Every row gives one point. Any point is a mix of the corners, with weights that add up to 1. It lies inside the corners' shape when no weight is negative. Is each point inside? If not, which corners have a negative weight?
In the rows, 128 means zero.

Corners:
(1): [122 111 104]
(2): [ 99  96 211]
(3): [100 152 182]
(4): [217 134  45]
Points:
[122 114 117] => inside
[157 135  87] => outside (2)
[128  95 155] => outside (3)
[ 84 115 193] => outside (4)
[111 119 160] => inside
[205 133  59] => inside
[135 112 156] => inside

Corners:
(1): [154 223  56 115 222 190]
(2): [ 88  54  94  75 101 109]
(3): [197 167 212 157 133 153]
(4): [170 131 159 128 123  46]
(5): [ 99 200  85  70  79  95]
(6): [ 48 134 138 180 120 174]
(7): [179  64  85 156 104 170]
Points:
[146 132 101 124 120 144] => inside
[151 125 138 122 119  81] => inside
[132 157 100 121 156 171] => outside (4)
[ 98 150 119 113 136 158] => outside (4, 7)
[135 163 138 113 129 119] => outside (7)
[133 184  83 122 180 170] => inside

Corners:
(1): [ 51 156  69 133 155 187  57 168  83]
(2): [ 82 189 182 152 138  92 139 110  86]
(3): [127 118 171 168 143 158  74 177 141]
(4): [110  64  72  86 118 128 153  65 206]
(5): [ 73 117  44 164  52 185  61 170 145]
(6): [178 166  94 119 181 134 136 128 143]
(7): [209 164 163 209  83 204  26  95 135]
(8): [135 102 143 137  51 163 115 182 129]
(9): [ 73 117  78 197 164 153  88 118  79]
(10): [207 186 218  67 127  32 119 133 101]
Points:
[135 128 133 145 118 151 103 156 132] => inside
[133 143 134 157 102 152  83 157 112] => outside (4)
[156 161 143 200 127 193  64 122 113] => outside (4, 5, 10)
[120 163 143 143 134 134  91 145 100] => outside (4)
[152 136 142 149 118 140  97 136 136] => outside (1)
[133 137 124 164 125 155  86 133 120] => inside

Corners:
(1): [119 141  93 119 118 106 113  66 131 118 132 118]
(2): [116 110 125 139 146 132 152 209 172 129  91 111]
(3): [115 142 136  71 128 150 145 100 109 152 129 125]
(4): [142 169 102 123 125 142 148  75 126 115 169 131]
(5): [147 168 168  99 117 105 123 116 136 137 132 135]
(6): [113 105 144 137 110 115 142 142 112 101 104 138]
(7): [196  63  72 140 129 151 140   7 188  71 202 241]
(8): [129 110 160 135  99 116 157 173 154 148 135 105]
(9): [115  82 163 135 137 105 136 176 118 114 106  85]
(10): [105 112 156 162 135  77 105 161 116 135 123 138]
(11): [158 138 113  74 110 126 131 121  75 136 150 121]
(12): [142 108 129 146 147 114 164 111 154 122 105 157]
(13): [103 160 125  52 124  82 151 146  90 133 140  93]
Points:
[129 113 133 123 133 105 132 124 126 122 120 140] => outside (4, 8)
[133 138 131 106 127 117 148 131 126 131 144 124] => outside (1, 6)
[127 113 146 131 129 111 141 146 128 124 123 128] => outside (1)
[133 123 133 108 125 120 143 128 124 128 134 132] => outside (1)
[138 119 112 109 124 132 143 108 123 119 141 129] => outside (5, 10)

Corners:
(1): [168  86 103 149  75  94 194 188 176  39  85 133  27  53 204  83  23 126
 126 213]
(2): [135 150 154 124 146 186  51 170  74 158 224  35  70 201 125 150 215 149
 145 160]
(3): [140  88 157 162 135 144 141  95 140 149  66 162 107  56  51 193 145 138
 108  97]
(4): [ 88 163  82 152 156 183  79 154  74 161 236 156 138 138  95 192 187 102
 203  96]
(5): [101 121  88 119 111  43 106  72 168 113 144 139 185  41 131  50 148 134
  84 167]
(6): [ 95 162 150  44 138 145 135  90  70  58  72  86 158 162 126 108 186 117
  71  41]
(7): [ 79 124 143 196 130 142 114 112 134 148 179  78  58  60 115 196  58 144
 196  71]
(8): [145 147 148 138  73  61 130 120 178 138 150 141 185 108 111 107 166  80
  91 136]
(9): [136 164 148 115  91  99 121  73 166 109 107 166 133 114 123 208 106 125
 191 162]
(10): [103  62 156 168 150 152  86  80 142 130 185 126 103  92 126 189  71 153
 206 124]
(11): [ 56  66 152 129 175 119 108 116  48 112 136 142  53 131 123  86  67  68
  91 108]
(12): [112 125 108 103 138 133  72 125  69 110 209  71  88 156  75 113 158 121
 132  58]
(13): [141 157 102 107 162  77 136 146 197 179 145 149 186  79 121 122 170 148
 171  85]
(14): [ 48 122  94 177 132 106 104 113 171 111 106 124 100 173  73 117 101  67
 176 163]
(15): [121 110  86 156 130 176  72 138  70 156  63  98 124 140  81 139  81 104
 162  43]
(16): [187  78 151 119 109 126 126 197 184 165 199  88 141  87 178 205 108 176
  94 171]
(17): [170 142 147 183 124 124 160 182  67  82 197 124  80 195 133 213 142 159
 110 101]
(18): [159 135 117 186 146 134 164 124  99  88  69  74  93 170  79  78  78  99
 124 138]
(19): [163  94  84  81 168 117  90 123  52  43 126  66 110 188 159  94 182  62
  56 134]
(20): [151 185 147 202 132 139 126 173 182  95 137  96 123 111  84 178 162 167
 178 195]
(21): [107 119 169  67 123 108 131 151 197 129 212 210  21 144 190  94  60 117
  61  81]
Points:
[121 111 146 106 130 110 115 113 138 105 157 109 107  96 145 129 130 129
 110 124] => outside (4, 14, 15, 17, 18)
[140 121 136 144 134 140 101 149 120 131 184 101  95 134 133 161 119 133
 156 132] => outside (3, 5, 6, 14)
[121 120 120 171 135 136 121 112  98  94 101 112 111 141  96 135 123 106
 143 146] => outside (7, 12, 13, 16, 21)
[133 124 128 143 124 129 122 149 133 113 147 104  87 115 135 135 117 131
 142 142] => inside

Corners:
(1): [195 131 195 111  58 108  39 121 155 136 140 168 129 131  96 142 123 115
  70 122]
(2): [115 178 108 207 148 181  84 172 160  79  91  92 143  81 157 157 171 177
 193 183]
(3): [193 116  91 119 113 127 136 129 193 171 177 183 164 134  98 146 113 103
  73 134]
(4): [134 152 160 196  88 232 114 154 172 146 144 145 150  86 143 114 132 152
  96 101]
(5): [ 80 143 116 198 182 130 111 186 149 156  80  91 142  96 121 206 140 141
 150 189]
(6): [168 124 123 120 130 119 180 155 107 147 128 166 100 168 115 128 171 122
  84 132]
(7): [114  42 154  68 128  88 155 112 107 103 122 142  67 170  83 209 122 145
 105 130]
(8): [ 96 168 136 125 109 192 122 132 150 137 134 209 171  41  93  94 107 182
  36  89]
(9): [133 163 141  86 104 126 117  90 128 167 130 142 107 147 132 105 125 115
  91 117]
(10): [ 74 146 130 203 157 151 172 139 139 132  93  97  75  93 113 144 191 121
 194 223]
(11): [142  90  95  78  97  51 154 124  85 144  94  91  66 100  94 123  68 114
 119 120]
(12): [125 127 120 161 175 111 137 121 159 168 100 118 119  80 102 160 150 177
 205 136]
(13): [189  91 158  99 120 165 100 112 104 152 126 183 125 111 125 122 134 128
 135 125]
(14): [172 172 183 144  97 145 122 118 137  99 135 211 118 176 118 100 111 132
  75 107]
(15): [176 106 146  82 121 119 176 156 107 102 175 157  51 135 167 150 116 124
 135 107]
(16): [116 135 105 184 183 165 101 182 109 106 139  87  56 104 119 130 144 142
 194 127]
(17): [157  61 121  88 134 123 111 100 103 194 104 136   7  99 138 146  86 134
  60  80]
(18): [ 52  94  96 180 147  69 151 184 148 104 112  63 111 138 133 122 149 101
 180 204]
(19): [180  90 172  98 163 113 199 112 129 133 111 113  66 129 135 128  89 167
  74 137]
(20): [146 130 145 135  90 187  97  86 128 191 194 218 181 126 131 166 144 191
  63 167]
(21): [ 59 100  97 210 179 101 164 118 116 125 135  72 145 105 117 187 221 101
 211 181]
Points:
[140 113 133 124 127 138 125 124 124 147 126 146 102 108 121 136 123 141
 107 126] => inside
[133 125 140 142 128 137 130 134 145 140 127 147 121 123 124 142 138 137
 110 141] => outside (11, 16)
[133 121 130 129 133 125 135 131 128 139 117 127  89 119 122 134 132 126
 125 133] => outside (20)
[131 116 132 133 130 122 113 127 124 132 125 134  96 128 118 153 138 128
 144 145] => outside (4, 6, 8, 19)

Corners:
(1): [ 34 197 170 128 121  73 156  69  46  65 120 166 116 195  69 133 168 149
  61 108]
(2): [117 139 109 117 108 120 128 161  55  39 121  78  77 187 118  82 172 165
 155 100]
(3): [173 170 120 175 141 182  69 112  37  50 155 109 119 239 165 144  83 129
 182  83]
(4): [169  41 103 152  99 120 204 143 125 146  80 215 194 152 132  68 116 112
  74 174]
(5): [ 95 134 176  89  64  82 139  83 132  62 135 113 142 152 156  97 197 146
  81 187]
(6): [132 212 148 180 145 137  43 123  54 116  99  26 102 168 131 113 109  49
 158 148]
(7): [154  45 115 194 174 136  84 128 157 170 173 154 114  75 146 225 138 100
 150 105]
(8): [ 96 190 173 130  64 104 184 114 168 110  78 158 123 167 106 125 141 188
  53  89]
(9): [165 160 118 108  98  87 151  45 121  91  80 136 119 223  78  38 145 183
 110 118]
(10): [219  98  74 149 116 101 142 129 117 109 125 174 136  64  57 177 118  66
 153 139]
(11): [ 70 121 165 202 220 201  47 166 168 145 219 119 122  15  62 172 160 119
  70 179]
(12): [159 143  69 140 100  58 202 143 168 132 163 172 175 180 152 121 132 113
 119 142]
(13): [179  84  59  65 129 113 127 147  98 153 136 212 190 118 131 136 121 127
 126  97]
(14): [163  56  52 199 131 100 102 170 159 140 114 126 199  64 165 194  22 107
 183 108]
(15): [ 65 159 227 120  84 103 146 151 125  80  96 121 146 233 106  86 182 162
 150  83]
(16): [ 80  85 197 167 219 179 103 118 114 193 187  86 135   7  79 226 171 141
 145 180]
(17): [ 97 206 122 168 118 157  85  92 104  51 126  87  63 134 155  67 101  57
 216  89]
(18): [182 111 106 132 195  72 116 197 129  85 105 210 160 112 209 127  69 120
 124 136]
(19): [110 143  84 106 111 117 138  83 150  69  46 133 205 187 136 154 201 157
 136 135]
(20): [ 80 104 142 176 153 194  65 133 148 186 175 150  80  93  90 225 125 106
 189 199]
(21): [152 199 103 161  70  67 121 112  74 132 123 196 178 156 138 128 145 180
 148 144]
Points:
[114 147 133 142 115 103 140 114 101 107 118 161 144 154 115 127 141 140
 109 130] => inside
[122 124 121 137 128 114 126 129 124 115 126 148 140 124 119 134 143 125
 127 129] => outside (3)
[144 115 104 150 130 122 130 121 125 117 136 164 142 117 119 150 130 123
 130 135] => outside (6, 15)
[114 139 133 136 127 127 124 123 123  95 127 128 137 145 119 125 141 128
 124 138] => outside (7, 21)
[137 148 130 149 120 123 112 121  84 101 116 129 130 153 128 125 107 125
 153 122] => outside (7, 11, 12, 19)
[132 138 122 142 113 114 126 118 112 100 116 138 134 154 131 130 127 120
 152 118] => outside (11)
[117 135 132 159 134 125 115 130 123 107 131 134 135 129 127 147 138 121
 128 136] => outside (9, 13)
[ 96 139 145 163 119 147 131  91 145 104 134 124 123 137  88 141 132 120
 135 138] => outside (2, 6, 7, 13, 18, 21)

Corners:
(1): [113 105  82 127 165 144 133 139  77 158 156  56 128 129  51 132  99 125
 215  98]
(2): [159 110 162 125 154  86  66  91 114 172  76 169 116 163 138 205 169 195
 200 122]
(3): [124 184 161 129 118 159 187 135 106 153 160 128  98 123 156 125 137  90
  78 167]
(4): [164  96 117 115 122  77  86 170 144 122 125 220  65 191 117 187 164 103
 193 117]
(5): [151  53 220 145 131  71  81 153 160 110 121 203  88 179 163 112 178 170
 188 130]
(6): [ 78 100 115 199  81 162 103 123 177 117 109 182 138  90 110  99 167 107
  50 160]
(7): [123 178 120 162 101 193 160  83 114  43 111 129 128  54 111 137 186 114
 135 148]
(8): [100 138  84 157  57 157 168 102 171 103 163 144 161  72 170 100 154 109
  89 200]
(9): [ 74 181 138 170 144 122 166 147 115  85  95  84 118  90  45 165 109 120
  85 156]
(10): [ 78 155 110 128 160 166 164  77 103 107 130 111 139 179 102 141  47 134
 159 112]
(11): [123  60 162  85 114  56  90  94 151 164 120 172 112 159  82 222 151 126
 176  65]
(12): [167 156 156 167  86 183 120  99 131 107 144 190 134  67 163 113 109 109
  93 162]
(13): [ 84 182 113  83 212 136 109 121 110 144 130  33 149 168  85 155  59  81
 182 160]
(14): [ 85 119  91  84 200 163 132 101  84 132 127 112 147 139  93 164  65 115
 114  90]
(15): [167 196 109 132  64 157 172 128 165 108 113 116 131  74 177 108 141 101
  89 147]
(16): [197 144 139  86 101 183 139 106 126 153 172  66 126 104 127 144 130 152
 123 162]
(17): [ 48 125 123  24 130  54 102 111 112 143 134 120 117 149  66 145 109 141
 175  84]
(18): [ 99 126 129 169 144 249 183 129 150 152 124 112  94  54 144 137  79 106
  65 199]
(19): [169  61 151  59 189  55  91  85 154 224  87 171 112 203  82 205 111 141
 203 142]
(20): [175 169 139 149  92 138 129  86 147 130 163  95  42  45 168 104 126 110
  58 133]
(21): [144 188 108 133 152 160 140 156 172 147 196 135 116 103 127 100 135 107
 136 147]
Points:
[131 141 133 125 130 136 130 122 135 136 136 124 113 120 116 141 127 120
 139 145] => outside (14)
[119 127 117 121 141 138 128 124 117 141 140 105 120 125  97 138 116 121
 157 128] => inside
[120 137 125 124 134 135 136 119 127 131 131 113 112 121 106 147 125 121
 138 133] => outside (12)
[124 143 117 126 144 144 133 125 133 138 148 122 120 120 109 133 119 119
 141 133] => inside
[136 112 154 132 129 122 113 125 138 124 129 160 111 136 134 135 135 132
 147 136] => inside

Corners:
(1): [ 84 154 137 149 166 109 177 109  85 207 175  93 143 175 108 133 119 103
  56 144]
(2): [157 150 129 198 128 114 160 110  85 150 120 124 157  88 111 114  79 110
 102 116]
(3): [120 114 143 183 112 146 141  88  95 135  85  95 125  69 109 249  85 121
 157 135]
(4): [133 129 166 110 134  84  93 137 100 138 176 111 111  81 119 156 140 147
 162 191]
(5): [ 73 131 153 125 110 175  99 139  88 115 130 185 131  62 119 112 154  60
 141 177]
(6): [136 105 201 113 134 152 122 109 140 132 110 125 133 110 141  80  97  77
 106 116]
(7): [142 130  98 135 120  86  93 123 147 183 101  96  60 129 189 139 127 152
  65  63]
(8): [ 80 100 125 142 142 112 152 136 162 125 177 120 113 180 106 110  79 171
 173  88]
(9): [112 164 140 144 100  93 163  89 108 161 155 110 167 183 139  93  99 136
 129  99]
(10): [173 137 122 148 117 135 148 117 221  91 161 144  98 124 169  61 101 117
 152  94]
(11): [106  83 129 155 117 132 115 146 123 122  88 133 131  93 139 151 204 107
 180 153]
(12): [140 218 106 109 153 123 147 102  48 129 178  97 131  85  99  75 137 114
 105 135]
(13): [ 71 192 146 159 162  62 161  70  97 130 152 103 163 138 138  80  62 165
 150 136]
(14): [ 47 115 163 117 115 105  96 166 105 178 144  49 110 105  60 139  93 118
  67 159]
(15): [126 101 136  97 106 171 127 131 137 141 148 122  71  94 140  43 146 110
 105 154]
(16): [164 137 155 121 108  99 143 163 133 190  55 167 143 168 134  47 132  64
  57 120]
(17): [106 117 163 146  80 128 102 140 150 187  58 185 156 127 158 163 138 179
  77 100]
(18): [138 129 123 119 105 123 103  98 131 192 120 142 124 132 104 138 166 116
  85 137]
(19): [117 136 206 200 103 136 152  81 127 110  86 157 133 142 105 101 101 128
 185 150]
(20): [117 132 131 166 145 140 145 110 156 216 100 101 118  73 108 159  99  93
 155  62]
(21): [ 56 119 116 148 145 131  64 185 121 173 138 108 152 158 161 109 148 123
 128 132]
Points:
[123 146 144 142 127 117 139 114 111 151 133 130 133 131 131 107 115 121
 108 133] => outside (11, 14, 20)
[129 128 142 138 122 131 131 115 116 143 139 118 113  94 118 133 129 120
 130 134] => outside (13, 16, 21)
[111 136 145 148 124 123 133 121 121 149 126 124 130 123 128 113 113 119
 130 123] => outside (18)
[121 132 146 135 117 143 117 113 121 148 124 133 119 102 139 129 143 110
 132 132] => outside (2, 8, 13, 14, 16)
[139 144 122 127 123 138 119 119 114 144 153 128 117  89 130 121 120 127
 121 115] => outside (1, 11, 13, 14, 16, 19)
[116 124 144 145 118 123 126 120 131 155 120 128 124 125 130 120 123 120
 119 126] => outside (12)

Corners:
(1): [119 157  97  76 128 136 108 115 160 115 126 125  89 116 116 119  75  61
 107 135]
(2): [119 143 144  62 113  91 105 144 185  81 105 105  83 134  67 152 156 139
 134  89]
(3): [ 89 112 142 130 175 143 120 119 133 120 106 131 124 176  80 144 154 114
 138 104]
(4): [175 140 135  88 132 202 138 150 123 150 164 118 128 118 115 116 150 168
 133 159]
(5): [182 133 102 132  73 132 155 173 122 186 138 149 206 105 133  66  84 138
  97 186]
(6): [206 193 103 146 145 122 150 114 112 208 177 153 163 123 165  64 108 159
 131 169]
(7): [102 131 166 100 141 105 124  88 163  96 130  97  92 147 116 111 151 115
 106 133]
(8): [ 96 106 128 136 183 117  96  99 113  69 144 114 142 127 109 118 140 109
 143 116]
(9): [183 147 128  96 143 155 136 123  93 188 111 145 157  70 157 128 145 172
 136 182]
(10): [107 152 114 106 189 187 148 141 162 137 152  85 111 130 130  87 186 123
 138 111]
(11): [116 134 108 125 176 146 110 122 191  93 135 102 164 140 125 160 156 104
 104 123]
(12): [140 108 119 102 185 132 127 116 169 135 149 117 117  81 111 127 145 110
 124  91]
(13): [179 189  99 134  60 137 108  93 119 185 132 147 138 102 111  41 134 129
 113 117]
(14): [174 147 119  90 158 117 175 109 164  66  99 104  94 144  84 133 136 132
  93 138]
(15): [117 116 102  73 171 152 122  89 145 133 125 135  91 146  74 130 151 145
 138 181]
(16): [124 151 110  97 131 124 139 104 109 101 116  74 124 171  88 169 163 121
 153 100]
(17): [191 141 134  79 114 124 131 150 110 157 171 171 102  70 119 118 147 143
 119 216]
(18): [ 98 117 109 180 152 126 148 117 152  58 133  94  98 131 114 129 130 130
  98 111]
(19): [124 142  88  70 146  90  85 101 133 124  96 140  83 168 138 159 132 122
 113 116]
(20): [183 188  98 121 126 139 115 147 101 249 161 123 142  87  89  93 129 140
  68 168]
(21): [ 67 118 105  81 191 141 119  92 160 110 137 132 142 102  89 142 144 135
 107  78]
Points:
[124 129 119 106 155 128 125 123 149 110 128 111 111 127 107 134 141 113
 116 135] => outside (4, 6, 13, 21)
[135 137 120 105 146 136 131 115 140 120 129 121 122 126 112 122 141 131
 124 132] => outside (20)
[145 144 123  89 133 132 123 122 136 135 126 120 108 124  99 119 142 126
 119 139] => outside (6, 11, 18, 21)
[119 143 117 123 146 133 123 128 158 120 140 105 135 113  96 119 147 105
 100 110] => outside (4, 6, 9, 15, 19)
[136 146 117 108 147 140 127 116 136 138 129 120 131 130 116 118 140 136
 119 137] => outside (12, 17)

Corners:
(1): [118 132 160 149 123 124 142 118 144  82  90 171 120 146 152 156 170 160
 143 157]
(2): [118 155 214 149  30 170  42  98 110 164 238 150  47 108 130  45 171 207
  86 115]
(3): [183 174  94 113 182 120 146 142 106 180 172 153 140 120 158 124  54  78
 104  77]
(4): [104 175 190 156  75 182  82 128 101 172 249 134 113  61 118  63 150 163
 119 107]
(5): [147 119  71  91  96 139 168  96 142 120 103  87 124 117 143 126 116 156
 130 120]
(6): [130  89  94 159 136 114 134  78 116 101  84 160  99 157 135 103 168 162
 131 151]
(7): [133 143  77 112 225 103 115 148  87 154 128  69 104 143 122 131  53  82
 134  89]
(8): [159 102 116 128 130 124 111  83 136  82 107 139 127 118 112 132 104 147
 149 160]
(9): [155 113 140 134 128 104 141  81 151 121 125 105 113  96 127 112 120  89
 163 118]
(10): [ 68 173 187 156  85 107  71 165 102 185 203  93  79  69  89  48 129 185
  82 129]
(11): [137 135 121 139 120 111 183  70  69  98  99 166 119 188 121  61 113 133
 117 141]
(12): [ 71 194 230 154 102 145  53 135  93 203 244 168  97  71 144  44 158 178
  70 170]
(13): [141 116 105 139 116  64 117  60 154 114  63 131 172 170 146 166 184 153
 129 154]
(14): [143 164 102 133 183 108  83 181  93 165  88 126 131 128 160  98 101  74
 122 161]
(15): [ 73 103 112 133  92  99 128 129 163  90 157 128 103 158 106 154 151 109
 144 140]
(16): [141  87 138 148 101 150 139  96 125  88 121 163 124 151 159 185 141 113
 100 142]
(17): [144 164 121 137 210 127 162 196 133 211 160 121 135 161 148 157  84 103
 122 115]
(18): [ 99 136 125 167  59 104 141  84 139 131  94 106  96 112 151 125 134 137
 162 138]
(19): [144 137 106 120 201 137 120 127 165 182  75 109 158 126 131 136  82 121
 135  93]
(20): [143  83 105 109  84 113 141  84 125 128  70 123 144 129 147 115 133 177
 173 115]
(21): [147 124  89 136 207 144  95 171 112 130 177  85 146 127 163  95  61  95
 127 100]
Points:
[123 151 133 142 142 102 126 125 115 162 122 134 113 139 136 105 119 126
 126 128] => outside (4, 5, 8, 16, 21)
[143 116 124 135 106 127 152  94 113 107 120 155 114 145 150 103 124 131
 136 142] => outside (4, 7, 10, 13, 19)
[133 130 118 138 134 120 122 109 119 135 129 131 119 130 136 114 126 135
 128 126] => inside
[131 138 124 136 145 120 126 117 126 141 129 130 119 134 142 119 117 121
 125 133] => outside (4, 10, 20)

Corners:
(1): [ 94 120 148 144 133 103 235 130 152 144 178 122 134  64  98 136 101 134
 141 151]
(2): [108 162 149 111 125 152  96 122 149 179  88 181 143 198 146 139 199 143
 117 127]
(3): [135 136 106  77 135  92 121 122 122  94  85 132 128 134 167 148 184 163
 121  74]
(4): [139 170 140 151 168 146 183  48  94  73 130 100 152  95  58 161 145 131
 102 112]
(5): [125 126 144  96 143 128 116 103 163 188  43 177  87 171 168 145  99 131
 124  87]
(6): [167 113  93 126 197 157 170 120 116  78 154  79 109  58  84 199 137 130
 181 168]
(7): [105  96  69 134 109 159 126  63 118 103 147 138 110  81 139 150 125  67
 130 151]
(8): [150  54 126 130 215 158 139  94  69 153 162 172  81  77 136 160 106 114
 193 149]
(9): [142 163 130 160 197 113 167 116 147 109 173  58 178 101  68 120 139 133
 161 142]
(10): [189 110 161 158 173 132 166  97 127 102 171 119 127  46 109 188 113 130
 155 135]
(11): [ 99 156  89 171 122 121 162 126 162 138 141 155 138 110 108 168  79 164
 200 175]
(12): [118 138  86 139 141  97 179 122 139 169 164 128 142 157 118 156  70 132
 144 200]
(13): [163 186 145  90 139 148  89 140 116 118 140 130  86 153 140 113 185 142
  88  92]
(14): [126 119 185  90 134 118  93 158 101 107  74 171 134 154 135 117 174 129
 100 112]
(15): [ 84 175 147  93 130 140  92  84 158 167  61 172 175 143 153 112 148 154
 104 143]
(16): [131 249 200 143 171 117 196 146 178  95 117 135 161 133 140 112 199 100
 127 172]
(17): [122 157  71 161 133 146 170 100 100 139 139  77 176  80 107 172  87 107
 186 180]
(18): [ 94 139 131 155 136 112 173 120 158 130 189  63 146 131 127 165  85 169
 198 182]
(19): [ 92 149 159 115 199 133 115 178 138 132  86 173 122 161 170 121 198 181
  38  80]
(20): [121 123 110 150 110 171 159 132 157 140 146 130 173 142 132 117  79 194
 175 163]
(21): [159 128  99 196 159 165 157  73 117 117 135  95 106  50 107 119 144 155
 137 167]
Points:
[119 150 131 131 143 140 141 106 135 132 118 138 146 127 121 140 136 146
 133 139] => inside
[133 156 130 135 163 128 157 115 133 115 141 114 124 103 123 143 143 132
 131 138] => outside (2, 14, 20)
[146 164 164 126 178 147 125 112 134 131 100 145 134 132 127 120 168 145
 110 132] => outside (1, 3, 7, 11, 17, 18)
[124 151 138 123 150 135 133 122 133 129 125 132 129 133 132 137 146 146
 123 129] => inside
[123 115 114 122 148 146 135 101 130 141 128 139 120 122 137 148 125 149
 131 138] => outside (9, 11, 14, 16, 17)
[121 145 126 132 154 134 143 117 134 129 127 127 137 124 125 137 141 140
 136 139] => outside (10)
[132 171 144 134 161 125 161 124 144 114 130 122 143 120 123 135 153 128
 137 148] => inside
[127 144 126 134 147 134 153 114 150 129 142 129 129 116 130 145 130 135
 156 159] => outside (4, 14, 17, 19)
